Rows are points. Before rounding, the points of a table are all equally far from one centre. They may lie mostly on one side of it. Write the centre, to within rounding.
In the rows, zero is written as 128.

Points (8 x 2):
[[ 77 140]
 [ 66 120]
 [128 171]
 [ 73 134]
 [123 170]
 [ 64 115]
 [ 64  65]
 [ 64 114]]
Centre: [142  91]

Points:
[[192 102 153 133 207 117 123 116 204]
 [177  73 181 110 192 132 166 135 179]
 [151 118 135 167 184 158 182 155 170]
 [195 131 140  69 127 175 137 208 170]
 [192 107 138  87 234 138 104 167 137]
 [225 145 168 130 145 147 185 169 151]
 [178 149 164  89 185 171 184 150 149]
 [216  76 158  80 207 135 163 147 152]
 [189 168 160  90 141 119 181 149  90]
 [203 181 135 109 189 181 124 136 166]
 [234 155 165 136 144  78 117 154 129]
 [164 140 150 123 208 128 188 130 161]
 [201 121  46 126 198 103 124 169 130]]
Centre: [179 110 118 112 140 134 125 134 137]

Points:
[[158 136 129 121  34 137 124 115 117 169 134  87 101 172 149 119  73 102]
 [136 175 219 126 143 150 151 222 169  78 166 135 114 155  65 110  40  97]
 [ 86 173  84 190 136 130 104 137 186  85 162  74 105 164 125 111  82  62]
 [102 187  93 125 157  69 121 197 112  81 163 108 180 168 107 208  86  58]
 [133 207 115 220 121 123  57 188 147 149 149 105 203 160 148 126 102  57]
 [ 91 160 194  98 146  87 171 146 143 171 189 122 137  86  33 149  53  88]
 [137 154 140  87  89  97  96 214 106 110  87  68 167  99  63  92  61  76]
 [ 79 164 150 102 142  71 140 206 108 162 143  89 171 167 138 142  23  12]
 [130 192  91  87 111  79 128 166 107 199 139 168 124  97  90 115  82  68]
 [ 51 197 108 152 117  84  98 164 165 158 174  95 147 117 109 123  29  51]
 [125 120 112 134 112 135 138 133 147 165 142 149 106 176 106 110  28 100]
 [ 88 193 167  99 120  33 137 165 162 146 136 126 138 169 115 105  13 112]
 [111 205  89 180 116  90 169 135 103 113 147  71 172 109 100  88  45  65]
 [ 61 210 127  90 173 102  93 143 149  96 163 160 131 168 137 132  55  84]
 [167 240 116 129 150  78 115 125  93 180 161 101 174 125  89  69  64  72]
 [123 145 193 103 135 118 147 164 138 119 145 141 195 124  66  35 145  58]
 [ 97 180 121 128 131  67 100 237 149 147  87 159 154 124 161 148  47  73]
 [117 142 116 191 105 107 124 139 167 151 165 168 124 144 139  96  42  40]
 [148 201 126  83 179 126 125 147 128 167 127 108  61 165 146 114  42  21]
 [ 86 167 133 112  92 121 113 194 150 190 157 164 158 159 133 111  64  23]
 [168 166  98 181 120 117 124 132 211 120 158 125 114 159 120 110  43  78]
 [126 151  62 119 115 130  81 200 177 138 123  79 114 104 133 104  70  59]]
Centre: [134 174 179 141 139 103 123 164 125 133 141  94 126 127 128 136 112  81]

Points (27 x 24):
[[ 93 179  86 181 131 187 161 110 128 199 145 118 137  67 127  94 165 170
  107  81  91 181 164 180]
 [ 64 142 113 202 129 117 147 119  75 137 147 185 130  52 101  90 141 190
  173  78  83 166 197  71]
 [127 133  96 184 131 149 169 167 130 149 134 183 108  69 133  77 154 224
  125  64  82 131 182 111]
 [125 122 103 222 108 114 150  98 136 186 115 126 126 109 103  43 166 118
  161 113  42 184 195  62]
 [ 96 122 123 186 167 168 115 128  61 116 151 111 164  45  53  64 135 172
  155 111  56 185 161 125]
 [161 114 106 189 114 219 163 122  97 180 198 104 145 105 118  91 123 141
  169 124 147 175 143 147]
 [163 139  60 170 131  96 187 129  83 198 123  88 101 129 130  66 153 143
  126 113  80  85 215 117]
 [130  34  93 135 120 181 151 126  61 174 134 101 123 148 165  59 143 158
  132  74 141 152 201 178]
 [121 136 150 106  56 106 113  68  58 152 110 131  86  84 144  49 214 140
  154 128  79 118 131 101]
 [145 172  85 208 140 197 152  84  88 171 155  84 121  93 122  83 114 123
  159 150  89 139 205 193]
 [139 135  75 124 116 121 150 109  74 124 129 211 129  87 173  95 178 122
  150 112  44 168 200  88]
 [166 126 125 115 112 169 154 125 154 105 129 132  92 105 134  42 186 170
  205  72 162  97 184 117]
 [113 150  74 198  92 168 197 147 117  95 120  83  83  75  90  43 164 190
  148  76 139 173 245 122]
 [155  76 139 208 109 161 111 103  24 158  98 171 113  67  94  56 151 167
  173 124 115 144 143 142]
 [126 185 114 152 137 194 119 118 129 147  75 190 114 103 177 135 149 112
  158 116  18 142 167 117]
 [152 107 111 138 117 209 173  98 128 196 155 106  63 128  74 124 170 152
  141  95 105 137 163 191]
 [157 116  42 177  69 181 152  69 131 131 130 167  96 107 186  74 180 152
  117  81 138 157 192 138]
 [131 124 123 194  94 127  87  92 100 169 150  97  97  97 110  76 111 147
  202  69  45 128 199  68]
 [156 152 140 219  64 113 149 119  80 183 140 101  94 116 123 138 155 152
  114  92  76 164 249 176]
 [130 123  84 119 124 171 185  87  81 153 155 105 104  42  96  57 171 197
  149 125  98 109 201 142]
 [ 78 121  77 176  79 184 187 116 119 174 157 144  64  73 166  45 178 145
  157 108 150 162 199  97]
 [129  91 102 133 137 169 224 106 120 174 108  93 172 100 162  73 181 136
   91  89 118 183 186 136]
 [138 141 109 195 168 147 124 110  89 176 165 106 151  45 123  75 123 173
  144 160 109 145 163  75]
 [122 156 129 139  81 165 179 110 107 219 150 107 119 120  99  85 105 167
   63  35  86 145 204 124]
 [139 114  69 180 120 124 167 107  74  99 129 130  81  58  87  68 200 205
  149 166 129 121 152 130]
 [104 139 102 242  89 150 152 151  91 133 175 166  52  99 111  74 125 185
  163 118  93 149 126 142]
 [124 146  54 150 132 187 189 132  70 162 151 152  95  77  62  79  84 140
  164  75 125 150 217 117]]
Centre: [101 138 127 161 103 167 131 124  89 113 109 120 118 138 109  97 153 129
 120 113 115 136 182 112]

Points, 30 rows:
[[129 122 166 119 129  96 199 144 134  99 144 161 109  63  79  91 138 122
  226 142 120  88 156 177]
 [159 160 185 173 156 109 166 130  60  81 143 182 110  75  81 101 101 158
  144 160 127 124 154 155]
 [138 134 135 148 221 155  90 170  87 110 178 201 132  87 101 143 125 106
  222 134 119 183 117 114]
 [122  85 173 144 163 150  64 168 131 110 196 176  80  88 101  94 137 155
  185  86 165  97 164 166]
 [111 116 152 115 166 100 118 145 109 114 143 189  95  53 104  65 147 198
  178 103 134 181 165 155]
 [106 159 115  97 134 101  80 139  82 133 168 177  65 120 130 102 148 130
  211 115 113 194 161 108]
 [159 107 144  78 122 144 108 159  93 118 187 174 134 114 107 151 146 175
  191 150  93 130 179  94]
 [153 184 148 155 150 115 126 151 108  60 204 199  95  83  42  92 144 104
  179  80 118 126 139 118]
 [160 147 113  75 173 146 125 165 122  54 180 174 105  80 143 121 161 125
  247 156 135 116 131 102]
 [127  77 140 118 159 133 103 175 105 109 185 153  95 108  94 157 134 220
  186  94 119 125 134 131]
 [137 146 103 129 173 121 101 151 126  85 182 163  85  91  71 153 106 155
  229 144  92 144 189 124]
 [163 176 147  88 207 110  53 162 138 116 179 179  84  97 136 134 147 113
  187 117 103 148 171 128]
 [127 122 110 151 194 152  84 162 119 124 165 186  82  73 148  97  90 140
  217  72 160 156 166 127]
 [159 158 150 114 200 151  68 134 106 104 183 172  48 123  93 125 131 153
  191  92 150 139 172 116]
 [151 163 137 112 193 167  76 132  91  82 161 159  73  96 136  80 171 120
  216 126 125 128 127  90]
 [129 131 151 111 164 106 100 124 104  91 215 120  76  90 132 100 147 173
  227 113 173 150 137 104]
 [158 127 125 159 192  97  75 159  61  90 180 190 122  76  72  97 124 190
  180 170 134 138 150 115]
 [164 106 128 152 189 130  66 116 106 102 180 161 113  83  95 107 140 168
  215 156 106 173 146 111]
 [116 128  95 118 176 106  56 143  94  87 192 229 113  85  99 123 121 126
  185 154 129 142 172  79]
 [120 104 104 131 159 109  80 150 127 126 181 152 105  76 109  98 136 134
  234 188  84 137 149  92]
 [177 160 143 160 167 155  71 148 119  81 197 177 113  93 104 149 137 156
  237 108 115 139 154 130]
 [ 95 134  81  98 173 131  96 176  67  45 179 171 120 105 122  79 141 121
  221 158 149 148 165 109]
 [145 143 132 118 162 117  68 126 150  21 159 153 143  71 136 103 125 167
  185 123 152 160 142  97]
 [157 158 166  65 127 147 105 142  83 102 200 190  76 114  94 166 106 118
  197 141 129 117 144 128]
 [170 186 158 164 135 117 122 177  73  66 153 132 127  84  87 105 128 149
  190  86 144 193 150 126]
 [135 158 159 106 196 116 103 166 163  40 161 163 118  94 121 114 134 138
  198 101 100 148 173  99]
 [169 133 137 144 133 118 109 119  89  75 175 208  68  76 109 119 162 141
  197  98 138 193 132 122]
 [134 124 137 116 185 111 121 149 154 114 195 168  92  80  99  87 115 172
  249  79 147 117 166 162]
 [108 139 159 135 155  83  93 156  88  34 142 193 122  94  88 107 136 140
  209  96 112 120 160 108]
 [133  90 112 171 153 177 131 131 117 101 233 163 131 157  93 134  97 144
  164  94 104 118 143 146]]
Centre: [131 147 112 132 152 119 124 154 125 121 153 159 129 113 109 116 140 124
 156 133 158 122 129 141]
